Each row of a before or after table is a point. One or more steps were done to the points. Then noise was added and the rows were shuffled. The steps act on columns, c1 being the first. Write out the steps. A step turns or swaps two columns, mirrors them in a line or flattens them onto one, adds a multiple of one to another, or multiplies or shifts one. Angles are multiples of 10 degrees, from the lower column toward the higher: turns from -170 to 170, lines from 10 to 170 but not 90. Use the fewest steps. Two steps may share a column if one is a turn and the other turns, adds or multiplies; they go together, in the order done. Otherwise the lowest column goes first.
(in the rows, 128 means zero)

Before (14 x 2):
[[ 91 161]
 [142 165]
 [160 139]
 [167 126]
 [ 95 107]
 [144  57]
 [161 168]
 [ 90  84]
 [178  55]
 [166 165]
 [157 167]
 [174 141]
 [176 153]
 [177 167]]
After (14 x 2):
[[162 193]
 [184 137]
 [ 66 131]
 [165 124]
 [ 98 139]
 [ 74 137]
 [ 86 147]
 [ 79 115]
 [136 216]
 [101 153]
 [ 75 125]
 [ 78 119]
 [ 90 108]
 [135  79]]
Steps: turn c1 and c2 by 140 degrees

Before (8 x 3):
[[143  53  59]
 [ 97 162 156]
 [139  78  95]
 [ 92 145 206]
 [180 151 146]
 [127 194 167]
 [125 146 147]
 [150 116 136]]
After (8 x 3):
[[127 128 155]
 [ 98 128 172]
 [143 132  28]
 [181 128 157]
 [150 115 126]
 [140 121  70]
 [124 141 204]
 [ 91  79 192]]
Steps: turn c2 and c3 by 50 degrees

Before (12 x 6):
[[ 78  97 149 152 103 172]
 [107 130 150 198 149 174]
 [ 83 175 100 169 117 115]
 [141 112  20 141 199  73]
 [101  97 184 151 118 165]
 [ 22 170 113 157 169  75]
 [ 85 113 169  85 130 147]
 [ 94 119 126 131 107 129]
 [114 127 166 123 116 110]
 [ 59  87 165 154  96 101]
 [104 162 149 142 104 164]
 [ 69  97 168 121  57 133]]
After (12 x 6):
[[141 110  15 140 199  57]
 [ 78  97 140 153 102 186]
 [105 162 158 140 103 174]
 [ 86 112 165  85 130 154]
 [ 95 119 124 131 105 130]
 [112 127 165 123 118 103]
 [ 57  88 152 153  92  94]
 [ 23 169 126 158 169  60]
 [103  97 174 149 120 175]
 [109 129 151 197 149 188]
 [ 82 175 115 167 118 111]
 [ 70  96 158 124  57 134]]
Steps: add 0.3 times c2 to c3; multiply c6 by 1.3

Before (13 x 8):
[[105  71 132 200 100 116 120 124]
 [130  95 100 131 144 107 133  84]
 [143 124 149 154 172 146  88 197]
 [174 184 165  94 147 150  84 109]
 [115 112 132 164  66 169 109 145]
 [ 97 110 126 112 152 119 126 118]
 [125  63 173 137 178 176  91 118]
 [136 132 166 160  77 125 138 117]
 [156  91 122  74  88 132  95 199]
 [116 140 200 125 130 179  95 169]
 [171 151 126 165  93 142 149 123]
 [ 86 133 182 132 104 162 140 105]
 [115 156 128 151 102 109  84  79]]
After (13 x 8):
[[ 86 144  75 131 122 155 153  99]
 [175 171  93  94 106 200  86 104]
 [105  78 123 199 104   9 145 123]
 [156  81 133  74  77 213 137 222]
 [ 98 120 129 112 142 144 110 114]
 [172 138 129 165 121  85 168 123]
 [114 116 125 164  72 116 162 149]
 [115 160 128 151  78  74 120  65]
 [135 130  90 160 101  78 173 114]
 [126  63  84 136 132 163  63 114]
 [117 144  56 124 104 184 106 183]
 [143 120 107 154 125 108  70 217]
 [131  94 157 131 143 103 119  71]]
Steps: add -0.3 times c1 to c2; multiply c3 by -1; add -1.5 times c4 to c6; turn c5 and c7 by -50 degrees; multiply c8 by 1.3

Before (11 x 11):
[[ 75 165 149 136 102 165 126 116  97 112 168]
 [173 131 153 119 101 154 126 119 116  97  95]
 [167 108 127 113 110 148 155 132 143 152 101]
 [193 117 129 127 205 144 149 109 133 132  99]
 [191 141   7 172 102 149  77 118  91 107 149]
 [203 143 129 123 105 159 169 134 107 109 151]
 [151 118 142 136 125 162  93 122  86 151 102]
 [181 148 124 108 144 161 120 138 127  97 171]
 [196 167 150 149 119 140 112 114 141 122 172]
 [183 161 137 173 161 168 100 156 134 108 121]
 [175 170 145 105 112 142 139 150 110 120  92]]
After (11 x 11):
[[194 119 128 126 204 111 113 108 133 134  96]
 [193 162 138 173 162 146 153 157 133 108 121]
 [178 131 154 120 101 126 137 117 117  97  94]
 [198 168 150 147 120 146 124 114 142 122 172]
 [ 90 162 153 133 102 111 178 116  96 111 166]
 [171 110 127 111 110 100 125 130 143 154 100]
 [190 147 125 107 142 129 142 139 128  99 172]
 [194 140   5 174 101 176 145 116  91 107 149]
 [161 117 142 135 128 153 162 124  86 151 102]
 [209 145 128 124 107  88 118 135 109 109 150]
 [177 170 146 105 112 119 121 149 108 120  91]]
Steps: turn c1 and c6 by -20 degrees; turn c6 and c7 by 110 degrees

Before (11 x 12):
[[109 120 138 127 141  87 102 131 103 111 119  78]
 [136 130 124 123 112 141 167 125 139 125 152 128]
 [139 144 127 117 133 126 108  90 127 108 175 155]
 [157 172 143 134 131 143 123 129  82 146 143 121]
 [152 145 151  78  98 124 148 136  77 112 188 127]
 [110 168  93  70 123 151 159 116 168 123 183 119]
 [118 146 162 151 126 126 171 180 121 146 173 154]
 [112 131 103 108 138 189  97 131 166 172 145 115]
 [113 152 127 129  90 165 114 136 142 153 174 128]
 [118 136 150 110 122 119 128 115 171 107 116 145]
 [106 146 114 133 125 192 116 133 127 138 108 148]]
After (11 x 12):
[[112 140 146 130 137 124  94 151 140 171 161 111]
 [119 139 132 114 121 113 151 143 168 109 105 145]
 [151 136 110 127  97 144 155 181  85 111 248 125]
 [108 135 155 132 141 132 128 127 118 110 110  79]
 [156 170 116 128 129 143 139 123  85 147 158 121]
 [112 144  70 106 123 115 105 185 156 123 238 121]
 [120 131  92 182 126 127 176 113 125 145 216 151]
 [138 149 138  86 133 129 121 133 129 108 220 155]
 [134 109  93 125 112 124 137 133 132 124 176 129]
 [113 155 129 134  90 129 122 129 129 152 221 128]
 [106 149 124 136 125 136 112 123 106 140  88 147]]
Steps: turn c3 and c7 by 70 degrees; turn c2 and c3 by -30 degrees; turn c4 and c8 by -80 degrees; flatten c6 and c9 onto the line at 110 degrees; multiply c11 by 2

Before (11 x 18):
[[143 113 105  92 116 132 101 122 129 141 122  86  75 176 104 164  98 132]
 [141 128 122 126 127 110 113 152 162 106 177  92 124 125 115 178 122 116]
 [121 142  88 163  83 109 151 196 132  95 131 123 134 143 178 142 124  99]
 [120  78 117 136  75 117 111 182 126 118  70  77 139 143 115 119 124 113]
 [157 129 127 120  77 130 150 149 126  99 154 125 127  85 126 113  92 147]
 [149 137  98 123 165 121 123 170 132 115 134 132 157 109 125 162 129 120]
 [100 135 106 112 154 145 108 153 115  94 137 107 141 103 139  94 116 160]
 [103 120 159 111 112 147 169 143 119 132 175 155 141 132 130 142  90  78]
 [ 67 104 156 122 117  90 165 152 105 133 118 160 117 121 155 164 115 118]
 [141 155 100 132 142 166 128 184 136 118 180 149 132 139  92 104 125  98]
 [153 142 128 118 124 140 180 127 138 136 147  91 135 126 125 129 161 151]]
After (11 x 18):
[[141 156 101 165 142 132 119 185 138 118 180 146 133 122  93 104 115 100]
 [141 126 122 108 129 127 159 150 161 106 178 105 124  94 114 177 155 115]
 [150 136  95 122 163 122 151 169 134 116 135 132 158 127 124 161 125 119]
 [120  76 116 116  74 137 150 184 126 118  70  93 140  78 116 119 164 114]
 [142 114 105 132 116  92 141 121 130 140 122 114  75  33 103 166 177 131]
 [ 67 106 158  89 116 124  61 151 107 132 119 160 117 218 155 163 119 117]
 [102 119 160 148 111 112  45 146 120 132 175 172 140 220 128 141 140  78]
 [121 142  87 108  83 163  72 196 133  95 130 128 135 171 178 142 130  99]
 [156 130 127 129  75 119 120 150 126 100 153 149 127 206 127 114 158 148]
 [153 142 128 139 123 118  27 130 138 135 147  79 137 250 127 127 125 151]
 [100 135 104 146 153 113 185 153 115  94 135 118 139  96 140  91 152 159]]
Steps: swap c4 and c6; multiply c7 by 3; turn c7 and c14 by 130 degrees; mirror c12 and c17 in the line at 160 degrees

Before (10 x 20):
[[148 144 154 129 145 130 157  91  63  90  89 116 127 105 116 240  82 195
  205 175]
 [150 169 158 116 182 164 137 113  87  71 104 137 136 180 111 202  94 136
  154 177]
 [165 163 131 151 132 180 143 102  52 121 113 147 167 136  96 249 124 164
  190 177]
 [133 130 184 181 135  96 110 158  86  87 122  63 188 140 100  67 142 116
  141 119]
 [ 53 135 111 131 140 153 143 113 133 176  75 115 124 174 142  89 142  94
   85 168]
 [108 104 151 174 128 105  82 128  96  89 160  92 139 201 125  84 137 118
  152  83]
 [120 150 144 198 121 128 128 171 138 106 138  35 147 183 146 110 110 126
  139 104]
 [103 126 121 184 133 154 156 127 156 177  97 159  86 150 185 118  96  43
   91 176]
 [ 91 178 115 169 136 113 141 119 125 172 119 123 102 181 125 115  88  69
  139 185]
 [120 150 151 118 110 145 162 133 164 197  82 138  90 188 146 109 112  64
  131 153]]
After (10 x 20):
[[131 102 148 174 127 105  84 105  99  91 161  90 163 199 125  81 138 117
  151  99]
 [113 166 163 117 182 164 199 152  86  72 105 141  77 177 110 132  97 138
  156 144]
 [121 179 118 169 136 110 116  90 127 176 118 126  66 181 130 140  86  69
  136 152]
 [ 92 143 156 131 148 130 241 151  60  88  90 116  89 104 113 154  82 197
  204 155]
 [156 127 185 178 138 100  64 132  87  87 121  63 173 142 102 105 148 116
  139 159]
 [100 161 133 151 132 180 250 167  50 121 113 148 127 137  91 144 124 162
  189 192]
 [117 137 112 132 141 156  90  52 134 173  77 116  93 178 143 147 143  91
   83 147]
 [126 127 119 181 135 153 118 105 153 176  95 156  64 148 186 155  96  47
   96 134]
 [171 152 144 196 117 126 110 120 135 108 137  32 162 181 143 125 113 125
  138 127]
 [133 150 152 122 109 145 110 120 164 196  83 138  94 186 143 161 113  66
  131 131]]
Steps: swap c1 and c8; add -0.7 times c5 to c13; turn c13 and c20 by 40 degrees; swap c7 and c16

Before (14 x 32):
[[107 134 128 152 101 149 147 131 142 112  96  78 123 105 123  99 116 119
  121 113 121 125 150 125 111 129 104 128 121 122  99 126]
 [125 120  83 152 146 100 144 107 142 130 124 112 127  96 114 109 101 151
   98 156 160 141 134 118 120 135 146 135 117 139 132 136]
 [170 103 126 128 137 113 106 115 116 152 156 129 119 130  99 150 143 150
  113 164 154 142 166 117 131 121 133 146 122 163 112 128]
 [ 94 129 110 126 125 125 115 175 113 133 130 142 117 139 121 139 173 158
  117 123 146 132 115 143 117 118 127 174 120  99 116 114]
 [127 145 122 153 138 119 134 132 132 136 166 134 135 122  87 128 140 149
  101 163 119 135 128 153 109 102 148 118 119 130 114 153]
 [119 129 127 135 130 103 175 124 133 183 141 146 143 125  81 104 175 116
  134 127 137 148 150 117 115 118 124 119 146 119 118 143]
 [140 143 130 120 125 122 143 119 132 124 159 139 122 121 115 115 118 140
  101 149 118 145 136 149 122 128 110 137 123 104 129 153]
 [ 86 161 121 123 153  98 164 142 120 126 138 125 151 108 116 122 126 140
  137 147  95 156 143 116 123 125 117 132 119 130 120  84]
 [133 117 141 135 144 108 147 100 128 138 122  98 118 132 101 105 147 136
  118 140 131 120 153 149 101 106 133 141 133 149 146 163]
 [138 120 133 108 115 131 152 125 117 145 122 129 119 115 108 116 110 139
  124 112 130 123 130 142 168 124 151 139 122 137 101 107]
 [118 128 138 139 136 126 188 101 140 129 126 108 122 144 117 118 108 121
  127 126 102 133 137 150 119 111 125  86 141 117 126 144]
 [110 124 131 156 125 110 148 133 151 113 135 107 143 130 141 139 145 145
   98 164 107 126 139 132 102 117 130 120 140 160 131 119]
 [136 126 103 128 139 169 120 141 152 116 135 116 116 106 137 148 131 128
   98 169 132 103 150 106 176 101 121 152 154 109  95 136]
 [103 149 131 128 121 129 159 129 130  93 105 122 109 111 155 141 129 151
  118 143 151 132 137 115 141 134 110 101 141 128 128 137]]
After (14 x 32):
[[ 86 161 122 123 153 111 200 137 119 126 137 125 159 108 116 122 127 140
  137 148  95 145 143 116 123 153 118 132 119 130 120  84]
 [125 120  83 152 146 122 160 109 142 130 124 112 140  96 115 109 101 151
   98 156 160 119 134 118 119 143 145 136 116 139 131 136]
 [133 117 140 135 144 127 166  95 128 139 122  98 129 132 102 105 147 136
  118 140 131 135 153 149 100 112 133 141 133 148 146 163]
 [140 143 130 120 125 129 159 117 133 124 159 139 126 120 115 115 118 140
  101 149 119 130 136 149 122 144 110 137 123 103 129 152]
 [ 93 128 110 126 125 132 102 168 113 133 131 142 120 138 122 139 173 159
  117 123 146 155 115 144 117 128 127 174 120  99 115 114]
 [127 145 121 153 138 122 140 123 132 136 166 134 137 122  88 128 140 149
  101 163 119 155 129 153 109 126 148 118 119 130 114 153]
 [110 124 131 156 124 117 168 129 151 113 135 106 147 130 141 139 145 145
   98 164 106 139 139 131 102 122 130 120 140 160 131 119]
 [107 134 128 153 101 135 165 130 142 112  96  78 116 105 123  99 116 119
  121 114 121 127 150 125 111 126 104 127 121 122  99 126]
 [171 103 125 129 137 129  84 112 116 152 156 129 128 130  99 150 144 151
  113 164 154 135 166 117 131 138 133 146 122 163 112 128]
 [138 120 133 108 115 133 176 124 117 145 123 129 121 115 108 116 110 139
  124 113 130 129 130 142 168 122 151 139 122 137 101 107]
 [120 129 126 135 130 115 222 119 133 183 141 146 150 125  81 104 176 117
  134 127 137 142 150 117 115 143 124 119 146 120 118 142]
 [136 126 103 128 139 143 112 135 151 116 135 115 101 106 137 148 131 128
   97 170 132 148 149 105 176  96 121 152 154 108  95 135]
 [103 150 131 128 121 137 191 132 130  93 104 122 114 111 155 141 129 151
  118 143 151 124 138 115 141 133 111 101 141 128 129 137]
 [118 128 138 139 137 130 248  96 140 129 126 108 124 144 117 118 108 121
  127 127 102 136 137 150 119 127 125  86 141 117 125 144]]
Steps: flatten c6 and c13 onto the line at 120 degrees; multiply c7 by 2; turn c22 and c26 by 70 degrees; turn c8 and c22 by 20 degrees
